Rows are points. Each copy is the shape, with its points in the same order, turned, moved and blurred by noise. Say if it was mirrored as well.

Shape, 7 rows:
| -0.024 | -0.042 | -0.071 |
|  0.050 |  0.023 |  0.021 |
|  0.022 | -0.020 | -0.047 |
| -0.019 | -0.020 |  0.012 |
|  0.102 | -0.013 |  0.048 |
| -0.038 | -0.025 |  0.009 |
|  0.051 |  0.003 |  0.013 |
Copy 1:
|  0.002 | -0.074 |  0.000 |
|  0.042 |  0.042 |  0.033 |
|  0.035 | -0.035 |  0.001 |
| -0.007 | -0.015 |  0.055 |
|  0.107 |  0.043 |  0.083 |
| -0.026 | -0.021 |  0.062 |
|  0.053 |  0.028 |  0.040 |
Copy 1 is: only turned
Copy 2 (7 x 3):
|  0.003 | -0.040 | -0.072 |
|  0.042 |  0.052 |  0.018 |
|  0.025 |  0.008 | -0.053 |
| -0.017 |  0.002 | -0.001 |
|  0.032 |  0.120 | -0.004 |
| -0.032 | -0.015 | -0.001 |
|  0.031 |  0.056 | -0.002 |
Copy 2 is: mirrored

Shape, 9 rows:
|  0.089 | -0.090 | -0.040 |  0.002 |
| -0.060 |  0.024 |  0.037 |  0.036 |
|  0.050 | -0.039 |  0.045 | -0.015 |
| -0.058 |  0.012 |  0.062 |  0.006 |
|  0.103 |  0.012 |  0.003 |  0.031 |
| -0.002 |  0.000 |  0.020 | -0.009 |
|  0.049 |  0.010 |  0.003 | -0.030 |
| -0.005 | -0.006 |  0.065 |  0.022 |
|  0.071 |  0.023 |  0.027 |  0.004 |
Copy 1, 9 rows:
|  0.013 | -0.056 |  0.026 |  0.117 |
|  0.029 | -0.012 | -0.014 | -0.082 |
|  0.005 | -0.008 |  0.069 |  0.023 |
|  0.006 | -0.008 |  0.019 | -0.087 |
|  0.060 |  0.042 |  0.022 |  0.074 |
|  0.001 |  0.000 |  0.020 | -0.013 |
| -0.013 |  0.029 |  0.022 |  0.036 |
|  0.033 | -0.004 |  0.046 | -0.045 |
|  0.030 |  0.047 |  0.038 |  0.032 |
Copy 1 is: mirrored
Copy 2:
|  0.095 | -0.032 | -0.073 |  0.057 |
| -0.052 |  0.031 |  0.056 |  0.030 |
|  0.062 | -0.043 |  0.025 |  0.024 |
| -0.049 | -0.006 |  0.073 |  0.015 |
|  0.105 |  0.036 | -0.007 |  0.000 |
|  0.004 | -0.007 |  0.017 |  0.001 |
|  0.045 | -0.013 | -0.009 | -0.026 |
|  0.008 | -0.005 |  0.063 |  0.032 |
|  0.073 |  0.023 |  0.026 | -0.018 |
Copy 2 is: only turned
Copy 3 (9 x 4):
| -0.047 |  0.014 |  0.103 |  0.090 |
| -0.028 |  0.007 | -0.046 | -0.053 |
| -0.035 | -0.055 |  0.045 |  0.026 |
| -0.032 | -0.023 | -0.025 | -0.066 |
|  0.029 | -0.015 |  0.023 |  0.089 |
| -0.012 | -0.012 |  0.021 | -0.020 |
|  0.025 | -0.013 |  0.062 |  0.014 |
| -0.031 | -0.048 | -0.019 | -0.011 |
|  0.035 | -0.035 |  0.024 |  0.047 |
Copy 3 is: mirrored
